Each row is a point. Each copy is the shape, with its points in the same order, stretched, turned, moved and blurred by noise. Is it also mirrored, or only turned?
In the rows, zero is written as 128.

Shape (5 x 2):
[[149 103]
 [145 118]
 [ 87 127]
 [123 122]
 [ 83 154]]
Copy 1 (5 x 2):
[[ 90 141]
 [106 128]
 [171 158]
 [127 139]
 [196 136]]
Copy 1 is: only turned
Copy 2 (5 x 2):
[[ 85 160]
 [107 159]
 [123  81]
 [117 128]
 [161  82]]
Copy 2 is: mirrored
Copy 3 (5 x 2):
[[128 102]
 [125 114]
 [151 139]
 [132 122]
 [148 150]]
Copy 3 is: mirrored
Copy 4 (5 x 2):
[[153 139]
 [141 132]
 [ 89 163]
 [121 144]
 [ 71 147]]
Copy 4 is: mirrored

Shape (8 x 3):
[[114 153  91]
 [172 198 107]
 [133  96 124]
 [128 111 109]
 [167 150 138]
 [122 121 134]
 [107 125 103]
 [155 145 109]]
Copy 1 (8 x 3):
[[163 122 114]
 [162  62  97]
 [120 130 169]
 [142 127 155]
 [119  94 135]
 [117 134 142]
 [148 135 136]
 [150  98 136]]
Copy 1 is: mirrored
Copy 2 (8 x 3):
[[131  95 156]
 [ 76 172 182]
 [172 123 105]
 [165 109 123]
 [105 168 137]
 [129 116 119]
 [154  80 135]
 [133 145 146]]
Copy 2 is: mirrored
Copy 3 (8 x 3):
[[163  89  82]
 [188 157 103]
 [100 126 113]
 [116 112  99]
 [146 171 129]
 [135 117 127]
 [140  88  94]
 [140 139  99]]
Copy 3 is: mirrored

Shape (12 x 6):
[[122 105 160 124 111 138]
 [ 92  97 139 159 156 144]
 [141 149 140 126 111 128]
 [140 156 143 102 117 143]
 [167 163 117  91  99 147]
 [106  99 122 165 158 102]
 [160 146 156 127 131 151]
 [104 136 126 103 185  98]
 [117 126 145 140 124  98]
 [ 88 130 153 160 134 113]
 [130 145 157 161 101 144]
 [138 186 107  87 100 153]]
Copy 1 (12 x 6):
[[ 99  93 142 160 147 125]
 [ 73 146 155 162 122 151]
 [145 108 129 131 135 124]
 [138 100 125 112 126 120]
 [156  90 111 108 112  95]
 [ 97 173 129 161 127 145]
 [139 102 153 121 136 102]
 [101 186 102  90 118 137]
 [127 134 121 149 146 146]
 [113 140 140 154 141 175]
 [146  91 159 163 143 146]
 [157  96 105  92  94 123]]
Copy 1 is: mirrored
Copy 2 (12 x 6):
[[127 100 146  89 120 138]
 [171  73 166 155 112 132]
 [101 124 109 101 146 141]
 [111 133 100  87 160 123]
 [ 94 177  88  77 166 123]
 [143  83 154 173  81 128]
 [130 131  86  91 149 155]
 [137  87  96 162 107  72]
 [105  88 133 130 106 132]
 [124  58 150 150 124 138]
 [113 107 137 103 150 181]
 [ 89 159  99  91 198 106]]
Copy 2 is: mirrored

Shape (14 x 9):
[[138 117 114 114 134 249 120 115 145]
 [121 122 147 110  47 196 145 140 127]
 [138 117 151 230 139 107 143 125 146]
 [140 118 128 107 103 148 132 122 105]
 [141 154 148 120 130 129 114 129  89]
 [108 123 139 131 140 116 138 164 116]
 [133 113 150 107 141 106 111 130 147]
 [109 130 164 152 125 114 129 117 134]
 [123 114 110 112 133 104 108 122  85]
 [110 147 121 121 144 105 134 119 143]
 [141 136 111 132 124 119 120 153 136]
 [146 122 128 172 147 102 180 132 124]
 [114 130 115 136 145 120 113 122 123]
 [129 142 117 110 121 105 109 128 146]]
Copy 1 (14 x 9):
[[126  95 171 145 128 104 126 168  65]
 [166  86 190 115 139 109 170 117  93]
 [167 177  68 126 143 148 176 171 148]
 [122 121 154 112 130 109 146 101 105]
 [128 134 115 106 143  89 129 107 131]
 [114 107 119 108 121 114 146 115 155]
 [115 129 125 141 144 132 125 104 148]
 [135 135 100 113 176 135 154 138 142]
 [ 82 120 104 105 128  93 151  78 128]
 [108 115  97 101 159 146 121 127 123]
 [127 111 109 121 108 118 134  95 131]
 [133 170 111  99 122 157 147 154 135]
 [102 113  92 113 142 112 140 114 125]
 [121 109 104 120 144 130 121  92 120]]
Copy 1 is: mirrored
Copy 2 (14 x 9):
[[ 94  66 153  97 193 151 146 151 105]
 [ 67  60  94  95 110 135 189 135 102]
 [130 110 167 188 129  70  83 159 127]
 [ 93 114 119 120 130 149 143 143 126]
 [ 97 150 112 116 156 125 115 154 106]
 [117 140 116 147 133 117 151 115 110]
 [151 139 121 105 135 126 105 110 115]
 [122 134 137 126 120  99 117 146 111]
 [ 97 166 137 131 138 144 121 127 135]
 [144 151 126 130 135 119 147 149 134]
 [129 124 102 132 143 113 139 127 141]
 [127 116 144 201 126 124 135 164 132]
 [122 151 144 128 149 118 130 138 137]
 [139 145 103  99 133 120 135 133 142]]
Copy 2 is: only turned
Copy 3 (14 x 9):
[[ 81 134 135 144 161 138 131 185 139]
 [ 40 142 122 115 156 108 124 104 142]
 [150 154  51 219 100 101 165 108 121]
 [110 129 154 112 133 129 134 133 139]
 [116 125 121 125 101 136 132 134 159]
 [106 130 122 151  80 117 109 117 102]
 [130 127 155 163 107 169 124 105 126]
 [128 139 100 177 116 129 127  99 147]
 [155 137 162 109 107 134 121 142 119]
 [157 113 120 132 135 145 122 128 124]
 [126 133 120 127 114 138 137 131  99]
 [152 112 105 164 104 103 158 125 113]
 [150 136 124 135 121 134 124 142 118]
 [144 129 136 118 137 163 126 116 120]]
Copy 3 is: only turned
